Every row gives one point. Each copy is the shape, with its points in the same order, turned, moved and blurred by noise. Say if it was mirrored as well.

Shape:
[[-1.4 -2.8]
 [ 4.8  5.5]
 [ 0.0 -1.0]
 [ 2.1  5.1]
 [ 0.6  2.9]
 [-0.8  2.3]]
Copy 1:
[[ 0.3 -1.8]
 [ 1.0  8.5]
 [ 0.7  0.4]
 [-1.1  6.7]
 [-1.2  4.0]
 [-2.0  2.8]]
Copy 1 is: only turned
Copy 2, 6 rows:
[[-1.0 -3.2]
 [ 4.5  5.2]
 [ 0.1 -1.9]
 [ 2.0  4.4]
 [ 0.5  2.6]
 [-0.7  2.0]]
Copy 2 is: only turned

Shape, 6 rows:
[[ 3.7  1.4 -0.4]
 [-1.2  1.9  6.3]
 [ 1.2  2.1  2.0]
 [-4.9 -3.0  1.8]
 [-2.8  1.2 -4.8]
 [ 0.7 -2.2 -4.3]]
Copy 1 (6 x 3):
[[-1.4  1.6 -2.2]
 [-3.6  0.6  5.7]
 [-1.6  1.4  1.2]
 [ 0.8 -5.2  4.5]
 [ 6.0 -0.8 -0.2]
 [ 2.6 -3.1 -3.4]]
Copy 1 is: mirrored
Copy 2, 6 rows:
[[ 3.3 -1.7 -1.5]
 [-4.1 -2.5  1.9]
 [ 0.0 -2.1 -0.7]
 [-4.2  4.7 -1.4]
 [-0.1  2.2 -7.8]
 [ 3.1  3.9 -4.7]]
Copy 2 is: mirrored

Shape:
[[-1.1  5.1 -0.1  1.2]
 [-4.5 -1.7  3.1 -2.8]
 [ 0.7 -1.9 -0.9  0.8]
 [ 3.2  4.3 -2.4  1.1]
 [-4.6  0.3 -3.3  0.7]
 [ 4.1  8.6 -2.3 -2.2]
 [-2.7  1.8  4.6 -1.3]
 [ 2.6  0.8  1.0  4.0]]
Copy 1:
[[-0.4  6.8 -0.4 -1.1]
 [-4.8 -0.7  2.1 -2.1]
 [ 0.2 -0.1 -0.2  2.4]
 [ 3.7  5.6 -1.8 -0.4]
 [-4.5  2.5 -3.2  2.4]
 [ 4.8  7.7 -3.3 -5.3]
 [-3.5  2.9  3.9 -2.6]
 [ 2.6  3.9  2.5  2.9]]
Copy 1 is: only turned
Copy 2, 8 rows:
[[-2.4  3.5 -1.1  0.1]
 [ 1.1  0.0 -0.5 -7.7]
 [ 1.5 -2.7  0.6 -0.9]
 [-3.3 -0.2 -1.1  3.3]
 [ 3.3  1.3 -3.8 -1.6]
 [-8.2  0.5 -3.3  2.9]
 [-1.9  2.4  1.2 -5.6]
 [-0.3 -0.1  3.5  1.8]]
Copy 2 is: mirrored
Copy 3 (8 x 4):
[[ 0.1  4.5 -1.1  1.9]
 [-3.1  0.4  0.3 -5.4]
 [ 2.1 -1.6 -0.1 -0.8]
 [ 4.8  3.7 -0.1  2.4]
 [-0.2  0.2 -5.2 -1.5]
 [ 5.9  8.7  0.6  1.8]
 [-3.4  2.9  2.0 -2.3]
 [ 1.6 -0.5  2.0  3.7]]
Copy 3 is: only turned

Shape:
[[ 4.6  2.3 -3.5  1.6  6.2 -7.8]
 [ 4.1 -3.5 -2.0 -3.3 -0.3 -1.8]
 [ 1.4 -4.6 -0.2 -1.7  1.2  3.0]
 [ 4.2 -1.3  4.9  1.2 -1.4  0.5]
 [-0.4 -1.1 -3.0  0.1 -1.3 -0.1]
 [ 2.7  2.9 -0.3  2.2  3.1 -3.6]
 [-3.8  3.4  7.6  2.5  1.1 -3.8]
 [ 1.8 -4.9 -1.1  1.5  0.0 -1.5]
 [ 0.1 -4.4 -5.0 -0.9  0.6  0.9]]
Copy 1:
[[ 5.3  6.0  1.1  0.4  1.0 -8.1]
 [ 4.4 -4.3  1.1 -0.4 -2.1 -3.7]
 [ 3.2 -5.0  0.5  1.7  1.6  0.2]
 [ 3.7 -1.4  5.5  2.5 -2.6  1.8]
 [ 0.1 -1.7 -1.8  2.0 -2.2 -2.8]
 [ 3.2  5.3  2.1  1.4 -0.6 -2.9]
 [-4.6  4.9  7.0  1.4  0.8  1.6]
 [ 1.8 -4.0  1.7  3.0  0.4 -3.6]
 [ 2.0 -4.8 -3.1  1.1  0.4 -3.3]]
Copy 1 is: only turned
Copy 2 (9 x 6):
[[ 6.1  5.4 -3.7 -1.3  4.9 -8.3]
 [ 4.4 -3.1 -4.3 -1.7  1.9 -1.8]
 [ 3.0 -2.6 -1.3  0.8  2.9  3.2]
 [ 6.4 -1.6  3.1 -2.1 -1.1 -0.2]
 [ 0.4 -0.1 -3.0  1.4 -0.6 -0.9]
 [ 4.6  4.9 -0.4 -1.2  1.6 -4.5]
 [-0.2  1.8  8.4 -2.6  0.3 -5.6]
 [ 4.2 -2.9 -1.3  2.4  1.3 -2.1]
 [ 1.1 -1.7 -5.5  2.6  2.6  0.4]]
Copy 2 is: only turned
Copy 3, 9 rows:
[[ 0.0  1.6 -4.1 -4.3  8.7 -3.2]
 [ 2.4 -4.4 -0.3 -2.2 -0.2 -2.8]
 [-0.5 -4.8  2.2  2.0 -0.9 -0.3]
 [ 4.7  0.1  2.3  1.8 -0.3  2.7]
 [-2.1 -1.0 -1.7 -0.6 -2.2 -1.5]
 [-0.1  2.9 -1.3 -1.3  4.8 -0.9]
 [-1.6  5.7  2.6 -3.5  1.8  7.7]
 [ 0.7 -4.2 -2.4  0.1 -0.2  1.4]
 [-2.6 -5.2 -1.8  0.4 -1.5 -2.1]]
Copy 3 is: mirrored
